Each row of a before or after table is a point. The points were changed in one or more steps. Then noise was added and the rows were shuffled. The steps act on how far a point lies along the listed directions, d1 being the first. Name the steps. A step turns or swaps two directions, mirrors them in a line or flattens them onto one, adds a multiple of one to another, or multiplies one. Angles are multiples of 10 degrees, from the lower direction toward the higher: turns from -170 to 170, lines from 10 to 170 but not 90. Use the fewest steps. Two steps may share a direction if one is a turn and the other turns, adds or multiplies; they go together, in the order done. Otherwise the lowest direction goes first.
In the rows, 128 means zero.

Directions:
(1): [ 97  96 143]
(2): [129 147 171]
(3): [164  99 140]
Before:
[[130 154 101]
 [100  91 154]
 [106 116 176]
 [123 143 131]
 [ 85 155 108]
 [150  98 155]
 [ 91 178 104]
 [127 146 166]]
After:
[[179 147 125]
 [ 92 128 118]
 [118 136 133]
 [158 105 147]
 [104 171 105]
 [127 143 156]
 [161 153 146]
 [ 83 173 106]]
Steps: mirror d1 and d3 in the line at 80 degrees; multiply d2 by 0.7

Directions:
(1): [122 159 143  82 103 168 145 135]
(2): [140 137 165 156 143 124 184 141]
(3): [154 137 129 128  89 103 141  74]
Before:
[[ 99 141 117  83 121 170 102 149]
 [120 129 120  97 116 158  93 131]
 [124 114 131 170 150 103 123 150]
 [119 106 125 149 146 110  97 144]
 [115 172 140  95 115 164 150 143]
 [144 113 101 172 149 128 128 136]
 [122 148 124  79  90 153 105 117]
 [117 106 117 142 134 122  98 124]
 [122  89 106 162 159 106 116 135]]
After, 9 rows:
[[101  79  89 150 175 121  87 162]
 [108 101 110 134 141 130  84 135]
 [ 77 134 128  92 165 194 108 206]
 [104 106 116 161 166 120  98 176]
 [132 107  89 164 158 139 107 152]
 [114 173 157 108 133 170 172 165]
 [100  96 114 142 168 129  75 177]
 [137 154 139  91  80 141 132 101]
 [112 127 126 102 131 167  98 153]]
Steps: add 0.5 times d1 to d2; multiply d3 by 3

Directions:
(1): [116 132 129 157 109 123 170 141 116  75 121 141 122  66]
(2): [179 135 152 121  89 102  96 108 141  85 136  97 148 129]
(3): [ 96 141 112  96 142 113 137  87 140 141 161  77 125  87]
(4): [120 165 103 137  73 104 119 136 111 145 160 141  78 144]
(5): [172 133 135 143 172 112 137 155  81 133 134  87  95 124]
(6): [151 113 143 108 117 154 152 157 193 134 133 116  80 121]
Before, 11 rows:
[[180 137 142 106 132 127 113 122 151 133 147  68 114 127]
 [144 131 141 107 155 124  96 113 129 123 142  78 164 136]
 [135 155 129 104  84 112 103 101 138 118 139  97 142 112]
 [149 137 113 161 141 106 111 133  70 148 126 146 120 187]
 [137 126 152  95 110 145 139 101 184 116 127  97 140 114]
 [106 135 111 108  84 113 134 117 137 117 143 139 125 113]
 [129 141 111 126 162 107  94 111  75 203 146 107 115 186]
 [171 118 161 104 124 107  97 116 162 118 126 100 125 139]
 [161 121 153 126 100 133 145 123 156  86 151  94 117  84]
 [175 115 174  87 127 132 128 125 183 111 125  83 126 117]
 [ 82 151 116 132 114 104 127  98 114 129 138 140 133  79]]
After:
[[ 96 132 119 175 140 111 181 131  72  96 119 138 126  61]
 [ 61 120 124  96 129 135 101  70 163 152 117 154 186 114]
 [112 147 133  89  52 134 120  87 196 123 147 125 129 130]
 [172 120 131 189 193 105 159 163  33 106 106 124 115 125]
 [106 161 117 125  80 109 110 112 126 102 164 118 136 110]
 [158 138 148 123  85  93 112 123 147  87 133 115 108 112]
 [106 136 133  96  79 128 103  82 167 102 122 115 183  99]
 [156 149 149  99  64 110 118 122 174 111 150 106 102 125]
 [158 120 150  94 101 139  99  97 179 128 158  97 139 144]
 [152 147 136 118  87 122 128 119 155  97 144  97 123  98]
 [101 108 127  87 112 143 126  98 168 119 119 141 175 123]]
Steps: turn d1 and d4 by -160 degrees; turn d2 and d6 by -10 degrees; add -1.5 times d3 to d5

Directions:
(1): [130 174 108 118  93 151 141 164  97 160 181 123 115 128 164 130  93 100
 159 132 169 117 132 101]
(2): [ 87 152 130 173 147 138 127 154 120 147 108 126 119  92 176  97 127 181
 144 139 111 159  81 145]
Before:
[[103 136 127 130 135 145 138 139 129 133 133 120 130 107 137 133 114 133
  147 135 125 137 132 132]
 [136 157 118 109  97 152 133 146 122 144 175 107 125 151 147 116 100  64
  139 109 178 122 154 104]
 [183  88 139  72 126 130 121  94 148 104 132 138 137 165  57 192 140  79
   93 133 128 105 186 103]
 [ 55 160 125 195 161 135 128 172  97 169  96 146 129  79 186  71 133 203
  148 139 114 191  62 159]
 [104 146 115 152 132 133 117 140 108 157 130 130 128  88 173 114 105 153
  151 132 118 147  91 135]
 [132 177 101 111  80 130 130 160 102 151 186 121 118 137 170 147  78 104
  165 137 176 124 133 108]
 [137  98 136 124 127 122 118  90 141 110 119 128 129 127 114 150 130 130
  114 119 111 123 140 132]
 [163 108 135  89 115 100 137  81 143 103 125 128 139 152  96 147 141  98
   90 125 134 104 173 103]]
After, 8 rows:
[[142 150 118 104  97 149 132 141 126 139 172 108 127 156 140 119 104  58
  133 107 177 120 159 102]
 [162 103 137  94 119  97 135  78 147 100 115 130 141 151  93 144 145 104
   86 126 129 108 170 106]
 [ 56 172 121 192 152 141 129 180  87 177 110 144 125  78 195  70 122 196
  156 139 125 187  66 152]
 [105 137 127 127 133 144 141 141 127 134 135 120 130 108 139 132 111 131
  148 133 126 136 134 131]
 [137 171 101 103  77 126 130 153 104 145 189 122 119 142 161 151  76  95
  160 134 179 119 142 106]
 [178  81 143  77 133 127 117  89 155  98 120 139 137 162  51 188 146  86
   87 133 119 110 182 112]
 [134  97 136 127 130 122 118  90 142 112 115 127 130 125 114 150 131 135
  114 120 109 125 138 135]
 [106 149 111 148 128 135 119 142 106 161 135 129 127  91 175 115 100 148
  154 132 125 145  92 133]]
Steps: turn d1 and d2 by -10 degrees

Directions:
(1): [128 124 122 109 160 139 154 135 142 141 140 200 165 159 163 156 147 157
 102 170  97  81 135 100 108  71  75 144 142 136 106 129 135 149 125  82
 135  95 138 147  93  94 112 161 106 143 134 121 164 134  86 167 136 110
 158  88 135  91 142 129 104 145 115  97]
(2): [111 163  74 100 133 152 118 167  61  96  96 107 112 101 145  93 138 126
 126 168 107 114 145 119 108 113 137 133 138 126 154 167 126 118  82 103
 114 137 137 119 191  97 115  76 106 125  99 198 124 116 128 141 136  97
 149 125 179 112 107 131 127 125  83 147]
(3): [153 131 129 127 132 106 129 108 162 105 147 109 124  98 120 190 127  67
 108 134 114 132 126 148 133  80  98  85 159  99 146 147 140  89 145 158
 144 140 101 180 169 135 180 150 115 137 139 145 105  88 138 119 184 142
 126  87 124  70 127 110 110  94  95 140]
(4): [128 137  90  91 128  97 158 119 141 163 123 111 135 129 166 150 149 108
 151 134  90 105 120 156 133 150 118  87 180  91 146  60  80 175 104 123
 105 118 147 106 142 119 161 139 132 131  87 113 160 149 165 133 100 129
 133  96 103 139  87 140 201 107 132 140]
Before, 10 rows:
[[125 120  90  99 139  97 156 111 175 172 139 119 135 144 172 195 153 105
  159 120  98  94 119 166 137 146 112  83 179  91 133  30  58 194 128 122
  107  93 157  98 112 118 167 162 153 149 109  57 172 162 152 131 100 157
  128  74  75 147 106 141 215  91 153 140]
 [149 122 156 106 140 119 153  99 187 160 153 179 167 148 146 179 151 137
  112 127 101  84 111 115 128  87  81 121 134 110 111  82 105 163 160 129
  134 100 131 144 100 123 144 179 114 134 125  78 161 148 114 157 121 134
  150  79  96  95 146 121 127 127 127 102]
 [135  98 196 169 110 115 109 107 168 128 154 118 112 119  94 137  96 105
  130  85 189 165 109 135 158 161 129 132 101 130 128 146 151  94 173 170
  161 144 108 141  90 175 152 153 158 108 155  90  83 111 136  84 141 162
  102 136 109 131 168 102  95 108 148 131]
 [168 111 170 170 119  92 123  96 188 147 137  94 115 130  99 171 100  84
  120  81 143 169 116 164 140 127 121  91 115 103 124 114 137 114 173 178
  138 128 101 152 134 159 173 148 152 132 143  93  92 112 154  79 135 152
  120 136  98 139 118 135 131 118 159 141]
 [129 106 176 175 107 147 118 118 141  98 142 137 101 116  83 116 101 125
  125  78 163 182 137 104 131 116 149 153  94 152 101 172 167  95 164 143
  150 149  90 140 108 152 121 132 124 130 180 121  75 110 118  90 162 145
  118 146 120 141 182 118  76 145 137 139]
 [125 121 154 163 118 132  95 114 122  90 131 108 112 126  84 122  96 127
  128  81 170 161 134 112 143 135 154 159  85 142 118 159 161  77 151 167
  141 156 106 147 135 172 130 101 144 115 154 133  82  87 117 102 151 133
  116 169 152 145 157 114  87 109 149 142]
 [121 131 126 114 113 113 123 119 148 118 144 114 101 103 114 157 127  87
  122 106 134 147 120 136 138 140 110  97 141 104 155 135 143 118 140 161
  139 138 121 152 155 145 146 144 127 138 131 121  95 139 148 109 154 155
  103 122 109 112 104 132 143 125 114 135]
 [140 131 117 118  98 107 120  77 160 148 133  86 119 113 126 136 123 109
  160  82 110 131 120 171 130 178 131  93 163  99 142  58  98 149 115 161
  101 153 141 105 124 142 157 135 155 131 101  96 147 145 182 103  90 143
  115 114  92 172 119 138 180 123 152 144]
 [123 120 170 181 112 157  86 127 123 114 126 114  86 132  71  61  93 138
  138  63 177 170 125 109 145 165 177 171  50 153 104 157 148  97 165 147
  127 147 133 108  99 177  99 103 154 106 170 123  97 120 110  87 116 144
   93 186 122 167 150 130 101 138 158 132]
 [126 121 178 151 110 149  87 131 119 123 136 127  92 142  73  77 105 164
  126  88 196 176 120 109 139 173 171 163  70 166 109 149 151 116 150 147
  137 149 124 122  90 163  93 117 143 121 159 100 115 135 106 108 112 134
   98 177 135 175 161 122  98 163 162 118]]
After (10 x 64):
[[117 130 130 101 132 122 137 123 154 129 152 159 123 128 137 172 139 110
  102 129 118 119 123 119 125 104  78 109 144 113 135 135 148 132 137 128
  144 115 125 161 126 125 135 161 116 151 141 112 119 147 119 136 155 140
  121 103 114  96 120 133 126 144 107 114]
 [169 107 178 159 146 111 136  96 195 143 148 151 138 152 117 188 108 106
   91 110 126 135 119 135 122  76  79 116 115 119 107 130 156 117 172 145
  151 106 102 176 107 130 157 172 132 144 157  90 111 115 111 107 151 135
  144 115 109 108 134 131  98 137 149 113]
 [138 133 164 151 116 143  79 125 118  95 136 101  78 115  68 100  95 121
  112 100 188 186 119 123 136 147 163 135  85 148 127 176 159  85 151 168
  148 165 109 155 135 165 123 112 134 125 166 133  90 107 121  97 146 133
  103 160 146 139 157 109  83 142 133 137]
 [136 103 188 164 128 131 117 118 164 119 159 158 135 131 106 151 107 117
  103 112 172 149 116 114 143 112  97 150 105 139 120 171 171  89 170 139
  166 129 108 166  91 150 138 163 138 120 165 104  93 100 102 106 162 147
  120 110 135  95 181  96  62 113 128 115]
 [125 131 135 144 133 142 105 121 120  83 137 130 123 127 101 145 109 127
  111 114 146 134 142 104 131  90 122 157  98 141 122 170 169  73 142 148
  143 143 105 162 143 149 135 111 120 123 156 154  95  75 100 127 170 115
  137 140 159 108 158 113  67 109 122 134]
 [137 129 158 172 121 153  87 128 125  91 133  99  82 105  72  97  92  99
  119  81 159 167 132 115 137 123 158 148  70 134 123 185 155  67 164 149
  140 153 113 143 139 171 127 105 136 114 173 156  77  89 112  89 160 141
   97 153 132 117 145 115  82 121 123 148]
 [130 104 121 124 133  91 149  96 195 179 147 123 138 149 155 195 144 114
  159 101 113 107 112 167 146 158 123  94 160 102 119  29  65 189 149 136
  118  93 149  98  83 134 162 177 160 146 124  33 168 167 146 120  95 172
  116  90  60 157 122 135 203  98 175 131]
 [127 116 161 159 119 156 123 127 129  90 140 150 106 114 101 118 108 126
  112 105 148 166 144  89 122  89 135 161 103 150 102 193 172  93 151 123
  154 143  92 151 120 128 116 129 112 135 177 146  80 108  96 107 175 132
  131 129 141 117 177 117  59 144 111 134]
 [153 123 130 122 107 100 132  60 188 146 150 113 135 121 121 173 129 101
  142  87 107 125 123 162 126 141  98  89 172 100 138  64 113 137 133 162
  116 150 133 139 110 136 168 168 146 136 125  86 147 135 163 110 118 152
  120  92  85 138 137 130 155 122 144 132]
 [134 115 170 124 133 131 135 105 164 163 140 171 162 155 130 129 139 169
  123 110 134 106 106 106 128 127 116 146 104 131 105  82 109 169 156 133
  129 103 135 112  84 133 108 155 132 121 127  67 158 169 115 148  92 135
  136 117  94 142 150 125 130 144 151  99]]
Steps: multiply d1 by 0.7; turn d1 and d3 by -70 degrees; turn d2 and d4 by 20 degrees

Directions:
(1): [162 151 103  86 154 135 122 146 116 132 108 149 139 171 100 139 154  83
 111 150 142 102 132 205 137 159  95 172 128 160 121 130  87 167 106  98
 152 143  85 157 117 121 105 157 159 149 114 135 162 131 140 121  67 145
 118  74 111 137 138 138 129 172 134 153]
(2): [167 118 126 157 145 111 174 129 112 139 144 110  73 144 107 111 158  91
 102 136 138 130 104  77 116 150 102  56 101 167  94 113 104 138  97 141
 150 113 113 118 147 133  82 156 100 130 149  84 113  96 100 175 150 116
 102 128 111  96 177 108 135 152  94 133]
(3): [116 164 129 146 159 125 160  88 146 122 136 137 109 144 135 109 133  79
 158 113 126 130 173 135 149 115 120 149 120 112 119 162 106 196  98 153
  87 141 108 150 139 126 128 101 122 166 164 134  91 150  63  95 113 166
 117 143 151  96 135 146 149  47 127  97]
(4): [108 147 111 159  98 153 123 151 127 155 141 154 133 125  94 108 139 104
 194 176 136 103  90 127  89  93 165 134 165  98 110 130 115 156 130 128
 175 107 141 146 131 170 108  65 121 121 178 136 163 147 150 176 103 153
 135 171 114  96 116 117 138 138 125 171]
(5): [125  96 129 122 120 135  92 179 113 136 147 129  98 111 107 101 115 143
 131 128 117  80 144  75 144 140 110  82 110 112 140  86  69 171 144 135
  64 146 116 125 132 172 157 130 158 148 168 140 136 147 174 107  78 107
 141  97 133 155 126  75 137 118 130  94]
Before (9 x 64):
[[125 129 123 125 133 123 122 130 135 131 126 124 121 144 133 127 115 120
  139 137 118 137 135 126 146 123 129 144 129 113 132 124 113 135 125 126
  113 126 128 142 127 124 129 123 138 134 131 142 126 133 127 113 128 136
  137 125 137 133 124 141 131 108 137 120]
 [130 101 145 150 119 107 132 139 120 125 144 113  97 120 124 127 122 158
  105 115 111 124 110  64 118 150 136  64 119 139 146  92 120  94 150 133
  113 124 147  97 130 132 132 145 125 122 124 116 125 105 143 143 156  92
  134 122 135 134 140  97 122 149 111 113]
 [138 146 129 100 126 135 138 102 138 120  99 135 162 136 135 151 136 118
  120 135 151 135 125 190 118 126 130 183 151 134 134 154 152 104 125 108
  155 133 124 135 110  90 121 133 122 120  90 131 133 128 114 130 135 135
  127 126 130 131 118 169 120 140 137 148]
 [118 125 127 106 136 139 105 134 116 116 118 141 131 126 130 121 133 123
  140 130 134 113 146 136 142 141 123 142 127 119 142 136 116 145 135 122
  101 131 131 131 131 137 140 112 149 148 123 146 142 143 131 111  96 144
  132 108 133 149 123 119 122 123 138 128]
 [125 142 118 130 131 132 124 130 126 136 135 143 124 141 118 115 137 100
  145 133 130 112 141 142 136 121 114 131 122 127 140 136  84 169 112 142
  110 146 109 146 122 143 140 118 145 140 153 144 127 148 121 119  88 150
  134 136 137 112 146 128 143  99 128 119]
 [156 133 124 117 143 128 124 128 121 121 134 134 123 142 121 126 130 101
  101 121 119 128 151 140 153 151  93 122 114 145 126 120 100 141 121 142
  107 145 115 136 119 136 122 140 146 133 125 142 120 135 132 114 107 132
  111 112 125 140 132 120 126 122 126 113]
 [144  76 143 114 118 106 112 145 119 122 138 101 121 108 147 135 103 179
   76 116 112 132 118  68 139 153  99  65 100 139 140  96 140  78 158 135
  109 135 138  91 129 112 140 186 121 109  91 101 126  96 153 125 168  81
  126 116 141 159 139 115 113 152 117 104]
 [159  95 125 115 129 115 115 147 119 130 122 121 139 121 118 134 130 155
   86 135 135 133 107 120 117 162 122  94 119 154 139 108 128  83 135 102
  161 126 129 101 119 116 116 167 126 109  92 114 145  97 167 157 152  98
  130 104 104 155 128 121 118 193 129 152]
 [132 128 131 131 145 120 151 115 129 132 139 137 108 135 125 109 131 108
  132 119 134 132 147 110 136 142 114 114 106 131 121 124 109 155 116 134
  100 138 107 135 125 128 118 135 129 150 138 135 117 138 116 124 106 132
  114 116 130 120 141 125 132 108 127 119]]
After, 9 rows:
[[120 113 129  96 120 132 102 140 127 127 121 144 156 119 132 133 110 159
  126 123 130 129 136 145 134 141 128 150 126 120 150 112 135 109 151 106
  111 142 125 130 103 124 146 140 154 128  98 160 151 143 176 110  94 117
  136  99 127 162 108 128 115 147 150 136]
 [ 41 150 135  87 104 154  49 114 170 106 118 166 221  97 174 140  55 183
  198 112  94 112 200 194 166  78 159 248 170  26 191 167 152 156 188 131
   47 171 149 150 102 121 221  67 173 146 113 205 143 200 153  16  80 166
  171 151 192 172  38 175 128  23 184  88]
 [136 123 117 127 126 124 121 147 126 139 127 123 117 144 120 127 123 119
  134 151 125 131 111 120 132 129 129 128 131 123 126 112 109 124 126 119
  139 117 129 140 127 132 115 129 135 126 131 133 141 124 145 140 128 128
  135 123 123 131 131 132 128 142 130 140]
 [116 120 128 105  99 146  71 146 129 121 128 144 171 107 134 141  97 165
  127 127 109 128 137 151 138 123 137 155 148 107 155 114 140  92 167 129
  112 141 155 127 104 146 160 107 159 103 106 174 147 152 187 107 112 120
  142 133 129 170  84 123 113 131 150 125]
 [125 139 134 141 109 136 154  98 139 131 120 129 139 120 130 132 138 116
  146 143 151 139 105 135  97 104 151 140 154 119 119 150 159 102 126 126
  165 114 142 125 124 110 109 103  93 109 124 117 121 125 103 163 163 134
  125 169 130 102 123 155 127 125 123 149]
 [128 107 125 131 120 137 113 152 104 130 130 131 112 117 115 112 141 127
  137 145 140 114 108  92 117 142 131  93 127 128 126 117 119 123 137 126
  134 110 144 117 140 153 120 113 129 128 136 124 150 124 144 160 120 127
  129 124 116 136 139  99 120 155 120 146]
 [ 79 128 144 138 124 126 106  91 164 110 128 137 167  91 166 122  86 171
  161  98 111 151 176 124 143 100 166 158 142  70 167 159 157 122 153 138
   80 142 155 115 121 118 179  83 127 132 122 161  97 153 119  79 154 141
  151 163 158 144  77 155 132  49 158  98]
 [157 102 121 124 114 121 120 160 102 143 136 121 112 133 110 125 144 131
   95 141 135 116  96 107 117 148 104  75 109 165 133  99  96 109 124 128
  147 130 120 118 122 140 121 165 137 109 123 117 147 109 159 162 119 107
  131 117 112 131 165 104 127 178 113 139]
 [ 86 148 141 113 134 125 102 111 150 107 124 149 151 128 146 139  97 150
  151  97 102 116 179 156 153 128 147 180 144  92 178 137 117 149 156 128
   59 159 133 136 112 121 180 104 165 157 118 175 124 161 127  54  97 140
  154 113 168 151  91 141 131  69 152  88]]
Steps: turn d1 and d3 by -130 degrees; add -0.3 times d5 to d3; turn d2 and d4 by -110 degrees; multiply d2 by 3
